Rows are points. Each copy is the shape, with its points in the same order, turned, moved and blurred by noise. Say if it was mirrored as well.

Shape (5 x 2)
357  -28
-177  75
326  -74
-139  74
-195  -116
Copy 1 (5 x 2)
193  -270
-77  245
154  -198
-73  214
138  305
Copy 1 is: mirrored
Copy 2 (5 x 2)
-375  76
173  68
-357  10
122  72
155  -131
Copy 2 is: mirrored
Copy 3 (5 x 2)
320  -138
-208  24
294  -150
-162  20
-236  -187
Copy 3 is: only turned
Copy 4 (5 x 2)
-310  -189
119  81
-271  -280
64  70
243  -51
Copy 4 is: mirrored

Shape (8 x 3)
-147  -69  -263
149  -42  105
-25  -240  -371
120  -132  107
-131  52  132
-111  -209  -131
181  -108  61
-79  569  -6
Copy 1 (8 x 3)
-7  -299  -120
-99  172  -71
36  -266  -355
-157  107  -138
-224  -70  104
-173  -199  -205
-96  162  -161
183  -70  478
Copy 1 is: mirrored
Copy 2 (8 x 3)
-179  -63  -156
36  197  178
-35  17  -326
24  264  165
-199  115  267
-183  114  -138
72  194  114
-91  -358  482
Copy 2 is: mirrored
Copy 3 (8 x 3)
-223  -58  -269
20  -34  117
-120  -268  -336
-4  -111  150
-238  114  112
-212  -178  -92
63  -98  100
-80  576  -80
Copy 3 is: only turned
Copy 4 (8 x 3)
29  -274  97
109  112  -162
98  -424  -110
28  84  -213
-63  123  79
-71  -211  -81
123  70  -231
288  228  479
Copy 4 is: mirrored

Shape (9 x 4)
306  38  144  -176
-318  135  -67  -325
-129  187  86  84
129  335  -149  149
-220  141  343  207
-102  32  -215  -63
328  -50  -17  160
-113  3  -188  -242
-170  157  -163  216
Copy 1 (9 x 4)
332  -194  53  -159
-272  -136  -203  -231
-87  -182  21  102
96  -476  -117  192
-149  -28  261  234
5  -153  -319  -3
447  -176  -52  130
-10  -97  -304  -201
-85  -171  -209  267
Copy 1 is: mirrored
Copy 2 (9 x 4)
282  173  105  107
-342  361  -12  239
-195  100  213  -54
-39  158  9  -348
-244  -6  486  -10
-198  102  -141  38
231  -128  12  -111
-163  201  -166  187
-312  -10  4  -190
Copy 2 is: mirrored
Copy 3 (9 x 4)
119  -391  -116  -51
-271  97  -42  -258
-94  53  47  188
25  27  -316  284
-93  -54  316  387
82  119  -137  -58
339  -149  -129  206
9  44  -112  -207
32  263  -21  259
Copy 3 is: mirrored

Shape (11 x 6)
-21  60  -71  -233  188  -8
-184  -190  -1  -391  57  -151
-21  -27  87  293  246  -162
-178  35  30  167  457  35
34  132  557  -115  -308  116
113  43  163  80  94  -309
39  229  -249  -104  356  22
68  -100  -115  59  65  -507
-9  -52  165  42  -188  -197
89  -213  157  38  17  133
88  128  51  -411  233  -168
Copy 1 (11 x 6)
-62  67  -181  -286  111  -26
-163  -187  -109  -403  -69  -188
-114  -86  7  208  268  20
-266  -48  -110  -36  426  147
206  136  368  -124  -337  299
35  49  148  88  91  -179
-69  214  -382  -196  293  -23
-42  -122  -78  99  96  -440
39  -27  94  3  -214  -138
151  -216  -48  -76  38  191
49  172  -47  -413  158  -255
Copy 1 is: only turned
Copy 2 (11 x 6)
36  149  -74  -203  206  33
-143  -76  20  -354  212  -98
55  9  17  314  330  -192
-44  146  7  219  528  9
44  119  564  13  -296  -28
159  50  76  96  140  -337
127  283  -262  -45  336  114
100  -146  -228  -3  148  -440
14  -102  112  90  -109  -235
108  -155  192  72  137  94
137  252  19  -341  224  -131
Copy 2 is: only turned
Copy 3 (11 x 6)
163  110  -103  1  273  29
153  -23  -119  315  287  -178
-148  -122  179  -288  67  -89
-227  -35  76  -217  273  123
229  237  484  319  -237  -40
80  -36  124  -179  37  -293
106  175  -215  -297  232  142
44  -180  -114  -237  47  -417
53  -54  100  76  -131  -279
150  -192  161  83  -28  91
314  241  -5  -18  329  -173
Copy 3 is: mirrored
Copy 4 (11 x 6)
-46  85  -25  -296  195  -34
-115  -300  54  -367  154  -103
-31  4  -54  254  339  -165
-202  90  -44  146  507  14
167  77  629  45  -121  -9
161  -2  49  69  217  -319
-86  277  -198  -218  354  30
37  -134  -244  -24  126  -458
16  -135  65  107  -45  -250
172  -132  112  106  94  176
106  93  66  -420  254  -160
Copy 4 is: only turned

Shape (14 x 8)
211  237  54  31  22  -25  -165  69
-40  -308  -212  254  -197  138  -1  137
258  199  140  303  -85  29  77  214
76  -302  101  -82  -197  127  119  -44
27  -259  39  25  -83  179  253  -210
-51  -235  23  204  -40  300  -42  -67
-89  -62  196  153  -56  200  264  -172
4  390  -107  202  -322  -86  -122  139
-460  135  -441  -46  -128  4  -11  -281
83  332  -38  88  154  -441  -207  72
69  188  -126  329  -8  -287  -236  31
386  141  -227  49  -38  86  22  258
-278  79  -73  107  5  -58  -61  154
-485  70  -196  -43  -48  25  -376  -290
Copy 1 (14 x 8)
89  61  -79  51  134  -193  -76  111
-34  91  149  17  -403  199  68  -28
44  80  10  384  -5  -186  120  286
-5  -363  81  5  -212  127  182  -45
-46  -217  81  43  -88  202  355  -232
-64  -16  148  78  -139  414  77  -84
-249  -80  69  188  53  158  348  -91
-192  231  -203  135  -119  -328  -87  83
-348  357  -174  -298  -82  7  94  -434
110  250  131  -65  225  -492  -186  62
47  330  143  158  -9  -263  -182  -109
279  167  -184  87  -122  -171  202  160
-202  233  123  -146  -13  -42  16  65
-344  272  -108  -291  73  145  -291  -392
Copy 1 is: mirrored
Copy 2 (14 x 8)
181  171  -24  157  99  -60  -150  113
-282  180  204  139  -294  56  136  -45
201  303  61  428  -23  -10  90  168
58  -99  168  4  -124  234  212  -42
2  -60  148  91  -74  208  345  -245
-160  131  267  142  21  287  72  -151
20  -54  123  341  160  235  318  -105
-113  60  -213  482  -98  -107  -174  220
-541  -258  -219  50  102  -156  -8  -187
168  143  11  267  134  -499  -225  57
-27  230  67  346  -22  -399  -242  -26
167  421  -166  98  -159  -72  93  109
-250  36  91  194  124  -180  45  165
-514  -256  14  118  204  -59  -337  -156
Copy 2 is: mirrored
Copy 3 (14 x 8)
66  6  88  119  104  -58  -160  119
-179  -268  -250  180  -243  251  187  63
54  3  109  324  -135  -23  -8  370
25  -229  120  -121  -242  110  209  -40
-46  -105  72  -40  -132  132  456  -91
-136  -189  54  162  -33  335  260  -32
-164  31  250  74  -113  111  396  15
-198  228  -84  247  -202  -54  -285  117
-551  208  -288  -78  63  -1  103  -318
-136  -62  19  204  208  -423  -322  93
-186  -74  -102  407  22  -219  -204  47
220  -9  -257  105  -11  -13  -58  316
-444  -73  -46  73  46  26  -53  138
-539  12  -60  10  170  156  -137  -423
Copy 3 is: only turned
Copy 4 (14 x 8)
135  267  -85  257  -33  17  -151  59
-32  -247  45  -172  -300  196  -125  211
-13  292  290  114  -65  113  -94  112
227  -202  59  -81  -173  31  154  -19
146  -199  33  -210  -49  126  113  -207
25  -295  -8  6  -69  269  -32  -10
-62  -117  116  -60  58  138  160  -217
-238  310  -43  249  -371  18  -97  117
-392  -63  -564  -114  -300  -46  40  -144
-72  307  -156  222  -29  -370  -335  155
-149  159  -32  184  -211  -174  -413  107
192  373  -31  -76  -157  194  -134  267
-283  -36  -140  93  -80  -80  -17  214
-290  -313  -579  248  -212  -38  -64  -97
Copy 4 is: mirrored

Shape (12 x 9)
-224  55  366  -74  227  -92  416  19  -7
-119  -122  -114  -7  169  -352  -49  38  95
-388  307  358  -181  -117  268  117  -98  52
-380  -143  5  -238  -273  -55  -314  -340  207
155  346  232  -150  126  -147  -37  -285  -93
158  136  -242  -172  105  197  -61  -349  -270
-203  18  -102  -88  -102  -151  1  -48  -146
46  180  -194  -27  93  38  -39  13  -9
-44  96  220  -372  41  -132  -273  104  278
123  -15  -171  1  -95  49  319  209  190
-166  37  281  78  19  118  72  31  -196
-274  26  -25  393  189  440  -30  -74  -51
Copy 1 (12 x 9)
-219  147  342  -194  29  -151  375  192  61
-137  -202  -87  -112  77  -252  -131  80  112
-309  351  368  -261  -175  195  200  -228  19
-260  -303  68  -362  -290  115  -157  -450  142
215  245  230  -310  85  -272  71  -295  -2
164  68  -136  -240  309  86  147  -425  -169
-129  -53  -104  -167  -107  -82  48  -77  -144
21  190  -157  -114  171  18  -58  -137  49
-43  126  114  -595  -88  -42  -242  29  316
21  161  -289  40  -28  107  263  135  301
-66  113  296  -52  -26  112  121  46  -158
-249  72  229  262  311  365  -64  -184  -39
Copy 1 is: only turned
Copy 2 (12 x 9)
-187  228  426  -64  -48  96  300  -25  -149
-102  -60  77  -156  120  -336  -54  23  -15
-302  362  188  -121  -365  398  -55  -94  73
-272  -212  -10  -422  -332  7  -327  -241  184
217  338  109  -168  -48  50  -99  -374  -181
165  45  -329  -199  109  320  -157  -181  -249
-165  13  -100  -144  -177  -82  -95  -15  -188
55  187  -191  -65  89  19  -113  45  -12
-21  296  259  -480  -79  -104  -301  -2  163
67  129  -154  -158  -36  -28  296  311  144
-36  91  221  57  -222  211  -58  80  -151
-121  -105  10  355  40  423  -132  90  124
Copy 2 is: only turned
Copy 3 (12 x 9)
-121  -31  254  -76  -17  -180  477  -93  75
-113  -172  -98  68  119  -422  -106  -79  131
-154  260  334  -208  -194  161  174  19  286
-157  -225  6  -236  -272  20  -446  -269  360
89  269  146  -221  202  -149  -16  -384  -15
-31  133  -284  -230  290  199  -160  -245  -182
-144  -2  -111  -149  -93  -229  -112  -69  -32
76  109  -181  -20  176  -84  -126  16  98
123  -64  294  -311  110  -286  -230  -22  373
215  -90  -276  -10  -3  -137  214  192  148
-88  75  211  59  -89  -41  120  18  -130
-197  93  59  372  21  379  -48  92  -9
Copy 3 is: only turned

Shape (16 x 11)
-181  -208  163  -88  122  76  219  285  319  300  -247
213  314  254  71  120  -261  250  -97  -69  -266  80
-204  163  36  -175  143  212  208  -61  -33  -223  271
-265  179  370  85  -217  -259  -168  272  16  10  204
-101  -203  -127  93  -51  75  -118  7  -40  -216  147
-199  251  319  112  -39  184  -320  -251  -186  -124  -168
-251  -225  348  -89  129  0  94  -260  -62  -20  -123
304  -205  339  -7  190  -91  252  252  -15  -231  184
201  144  -42  148  -48  -108  193  -281  399  149  -289
306  57  226  25  -67  21  -267  -48  226  -247  97
-164  38  -166  -19  -3  -88  -284  228  -122  -109  278
25  -161  -92  -113  -161  243  -240  -221  7  315  36
-157  191  -125  -274  -339  136  -75  -19  192  -10  171
-107  108  51  -39  -248  -123  207  298  99  118  -24
-215  72  -214  -268  -16  67  -56  -240  -63  74  -293
269  38  -15  0  194  -265  -72  -279  20  175  -184
Copy 1 (16 x 11)
-125  -233  343  13  -100  141  -71  233  257  135  -378
28  511  255  292  286  23  217  -13  12  -101  39
-251  192  -78  -122  84  251  246  0  95  -116  153
-266  293  444  215  35  -149  -292  208  34  -87  333
-43  -4  -179  155  43  -38  -92  79  -41  -252  178
-54  441  40  -94  -118  168  -379  -174  -170  -276  27
-120  4  192  -192  164  99  -25  -172  -89  -258  -249
123  -9  253  288  414  269  304  246  -22  -194  31
238  152  163  266  -178  -154  57  -234  229  224  -262
370  184  190  273  16  196  -121  -75  188  -284  213
-101  147  -195  37  142  -50  -263  378  59  -108  382
187  -212  -80  -153  -136  110  -310  -100  -70  232  179
-54  128  20  -180  -313  -63  -29  130  193  29  349
-106  14  329  95  -177  -147  37  369  47  55  110
27  105  -184  -365  -192  -167  -133  7  16  13  -193
352  181  62  109  221  -84  -101  -106  53  180  -218
Copy 1 is: only turned
Copy 2 (16 x 11)
31  -238  325  -147  176  43  234  266  282  54  -296
157  409  44  198  88  -370  281  -172  251  18  320
-468  97  -75  -50  17  -33  235  -97  272  -4  301
40  396  487  -258  -8  65  167  170  -73  -171  304
-125  -42  -59  0  -247  87  117  18  36  -314  163
-238  496  160  108  63  208  -134  -260  -101  -144  -91
-106  29  123  -259  48  -45  175  -364  23  8  -171
66  -222  363  153  -64  -395  271  -166  145  -4  323
454  199  -136  120  24  120  178  -27  457  75  -204
102  144  204  187  -248  31  -215  -128  319  -143  283
-222  155  10  -103  -202  -2  25  329  -54  -211  382
-51  -2  -82  -54  -278  387  -155  98  8  210  -42
-224  337  24  -165  -338  215  83  214  319  95  178
21  192  282  -17  -88  26  406  292  177  46  28
-214  268  -246  -161  -148  47  -36  90  62  60  -353
302  120  -160  50  82  -147  -146  -73  53  122  1
Copy 2 is: mirrored

Shape (16 x 12)
264  1  543  58  -55  -82  4  -130  142  147  -146  -109
-53  -96  300  -87  393  34  32  50  -174  65  -39  -277
1  -33  -13  11  192  -325  -48  -219  -213  43  -151  279
159  -45  -52  198  -32  30  121  -279  172  106  -17  277
-35  92  125  172  -9  -553  111  -131  -156  109  -15  -256
-17  -119  -47  -125  -59  42  -4  287  212  97  36  21
566  -30  -67  27  -61  73  78  -12  805  25  -41  -312
355  10  -79  -176  404  -74  -179  235  -251  181  50  232
78  -189  9  -177  77  111  -50  23  -129  7  -269  59
30  -6  41  -145  26  138  93  -55  65  173  -26  -245
72  -436  -31  -114  174  110  69  190  -179  -18  124  -141
229  95  -75  117  -42  149  40  -87  -139  -20  -15  -299
339  41  -45  -149  83  141  -39  -182  -212  -111  40  147
-4  86  68  -147  125  -32  1  84  -20  -161  21  86
34  -294  -61  949  -53  164  90  -229  -206  -26  -347  46
138  -65  21  70  -84  7  -589  -199  426  94  48  54
Copy 1 (16 x 12)
347  171  342  103  -127  149  -18  105  18  40  -223  -264
46  37  288  -92  71  284  160  22  -171  -302  -12  102
51  -51  -99  -67  96  -122  132  -431  -117  -99  -240  -181
100  90  -206  337  -113  -131  20  -77  -99  184  -94  -159
146  197  414  -97  107  -203  111  -275  -378  14  -9  -254
-70  -75  55  67  151  -183  98  318  138  48  87  12
294  52  -6  391  -192  -34  128  630  89  80  323  -647
330  15  -357  -214  317  -31  268  18  38  -269  -140  68
-8  -260  -81  -130  -2  85  -43  43  32  -45  -92  -27
-24  88  98  -59  1  155  125  210  -109  104  114  -76
135  -327  24  34  226  146  153  126  -87  -50  214  197
166  133  4  -133  -133  33  -35  42  -146  70  307  -57
262  -48  -257  -115  -141  112  167  -176  120  45  58  13
-5  -27  43  -46  -61  -71  207  -44  168  -132  13  15
158  -64  -88  361  -239  -181  -749  -253  -532  24  88  36
14  254  -82  341  273  89  -188  -12  410  91  94  -424
Copy 1 is: only turned
Copy 2 (16 x 12)
9  -259  295  240  -117  -265  -54  407  92  92  26  -239
-48  -12  324  24  -1  0  -154  -28  107  5  -415  -296
-70  239  217  282  163  -165  48  46  -322  -46  -51  97
-71  -119  -42  99  75  -149  278  329  -164  29  -24  220
-21  16  260  197  76  -517  215  -199  -60  16  -6  -360
-45  12  -16  -327  83  -145  -142  129  104  106  53  40
499  -389  -218  -310  -60  -447  76  608  88  324  -127  -39
77  506  205  15  362  120  -45  271  -8  228  -176  -46
-44  65  59  14  3  97  -251  124  -235  116  -77  -52
7  -103  54  -85  -162  -40  -4  31  68  269  -165  -95
-49  -61  124  -334  270  196  -87  13  -115  31  -217  -222
150  -120  -164  93  22  36  161  12  17  190  -107  -312
200  124  33  140  37  272  158  216  -188  88  -21  -27
105  227  70  -37  -43  -25  -39  69  29  -123  -37  -13
-394  -489  -448  457  435  -124  168  149  -296  -230  -210  -197
372  -319  70  158  278  -194  -116  189  105  192  120  396
Copy 2 is: only turned
Copy 3 (16 x 12)
71  169  -35  -350  -57  -191  91  -242  -246  414  127  -202
57  19  41  -93  227  -147  141  196  -370  38  331  -117
-202  -247  79  126  -250  -210  123  -143  -160  -76  39  -191
52  66  19  135  -235  99  127  -325  11  172  -125  -25
-368  -32  -146  -193  -131  -69  314  80  -62  113  141  -489
72  167  -138  -100  -14  -114  -96  174  64  63  -118  141
573  506  -220  -75  -225  97  -93  90  -17  519  -307  -324
103  -152  -377  278  -34  -370  -171  -38  -255  -165  148  -27
175  -164  66  -86  66  -203  28  -17  -199  -56  -126  26
166  61  -113  -210  18  135  103  122  -227  96  1  -7
234  -160  -81  73  280  -169  144  252  44  59  119  78
212  -5  -193  -151  177  187  115  -95  -78  -30  -11  -306
351  -217  -117  7  -98  -41  14  -258  -88  -153  110  -101
101  77  20  -90  -122  -153  -22  30  -22  -198  147  -72
-210  18  283  248  521  138  328  -544  116  201  -320  -353
54  -10  64  -62  -200  110  -570  -117  -2  399  -89  -167
Copy 3 is: mirrored
Copy 4 (16 x 12)
257  -32  -14  86  -215  -430  -222  -83  85  -186  115  60
-23  -189  148  388  131  -171  -145  115  93  141  45  -224
-90  255  -229  141  46  -143  27  -218  -339  174  111  -139
102  66  -305  -79  -237  97  74  -163  -76  -53  167  194
39  459  60  -36  -125  -340  -64  -27  136  206  137  -236
-157  -39  -46  -124  134  13  -172  168  51  -295  -116  96
202  -299  -300  -413  -296  46  -117  -109  498  -601  96  -125
95  63  -100  202  345  228  -335  -69  -271  -143  -75  -215
-44  -209  -173  91  -16  -105  -8  115  -276  -152  -124  -149
34  -166  103  -169  -24  -70  -98  98  106  -41  -49  -63
-91  -89  23  198  38  218  -105  416  -97  -134  70  -210
161  -14  21  -25  -220  116  64  55  117  44  -219  -196
49  -67  5  191  -94  274  59  -214  -244  -181  -98  -193
-134  49  39  172  134  8  61  -135  -3  -170  -77  -17
302  190  -705  311  -516  11  164  281  32  415  -49  146
-285  -134  -295  -155  -457  4  -541  -329  14  -163  -79  87
Copy 4 is: only turned

Shape (17 x 12)
-92  40  222  38  267  22  -139  -136  135  212  -83  72
-208  -312  1  -249  281  -73  410  41  -182  53  374  214
269  -205  -4  251  -350  213  -184  -68  122  -268  30  36
282  87  322  402  -46  322  -263  -294  234  -101  34  -242
-158  300  136  -310  196  186  120  -81  46  116  -30  85
-251  25  -226  -80  219  59  -4  138  -19  67  359  273
7  443  222  296  87  123  -6  -195  43  56  71  99
90  -224  -25  -52  122  -244  100  147  110  83  337  225
-41  280  203  -58  123  -80  198  65  260  -8  -17  181
100  -87  -110  -7  234  30  98  337  -198  133  163  -25
-120  156  374  -153  44  -34  -174  58  -25  49  258  72
-90  -7  -253  -260  254  -331  251  -62  -25  -29  431  92
113  222  144  -62  151  102  -190  -246  116  178  -55  211
551  -132  -32  112  63  160  -199  -2  19  -414  255  6
-200  133  190  -28  303  -150  43  -64  -172  -46  -40  321
54  58  174  254  81  155  -333  -94  296  -303  -101  -189
226  217  104  232  -210  84  -319  -225  -3  -72  -176  -254
Copy 1 (17 x 12)
268  31  260  14  -67  -267  -3  -69  -87  66  -218  44
236  86  -387  381  57  87  67  240  -253  305  83  353
106  89  184  -355  -85  263  -235  142  261  -177  219  -13
108  264  544  -356  -236  -231  35  60  318  -129  211  -77
82  139  -15  133  103  -257  285  17  -35  -133  -335  279
-2  66  -114  -13  -46  44  -82  289  -209  349  -282  259
89  122  421  -85  -394  -225  121  30  25  -68  -63  330
161  -94  -29  138  74  40  -213  345  -371  214  111  123
-35  -41  299  64  58  -68  124  11  -185  -86  -169  357
-14  -180  -57  254  -169  -10  30  435  12  147  -53  -63
82  437  154  168  -31  -100  -107  146  -143  -106  -159  144
-178  26  -274  93  -21  -136  13  133  -388  279  125  336
258  59  174  -145  -44  -426  19  5  -77  -97  -175  168
-147  12  36  -236  -13  -157  -387  415  334  -44  330  98
154  -11  87  352  -179  -208  -140  -87  -55  12  -244  409
-57  110  442  -197  -52  -105  -94  -79  266  26  -22  -16
-55  197  254  -303  -365  -172  -8  -62  193  -403  81  -127
Copy 1 is: only turned
Copy 2 (17 x 12)
228  -192  -42  -14  -8  -53  -165  -123  -78  -15  -8  200
150  -282  -59  -532  -351  41  86  -79  322  134  243  -169
-228  287  96  132  265  402  -207  47  98  -62  100  -152
59  267  259  242  426  197  -190  -19  -381  149  133  -38
265  -193  33  -156  -328  48  -49  -228  -276  -173  -22  -48
115  -51  62  -397  -439  152  -267  23  178  12  -21  68
162  68  113  200  -210  -39  -341  -230  -274  48  193  -16
14  -41  99  -341  -90  -120  -147  -22  472  -7  16  -65
169  -26  53  82  -229  -179  -25  -356  11  -77  -114  -35
94  11  190  -274  -252  -16  44  198  213  -174  241  49
360  -272  96  -1  -101  27  -235  53  31  -32  -86  -222
-63  -2  -61  -537  -359  -281  -111  -25  166  95  49  -208
162  -75  10  -62  49  9  -337  -260  -231  -234  26  114
107  616  92  -218  277  154  -247  59  66  -88  219  -228
310  -178  -293  -41  -343  -42  -231  -147  57  -29  175  14
155  359  -65  166  244  131  -129  62  -244  129  -132  85
-137  144  -14  296  183  69  -264  194  -383  -147  77  -88
Copy 2 is: mirrored
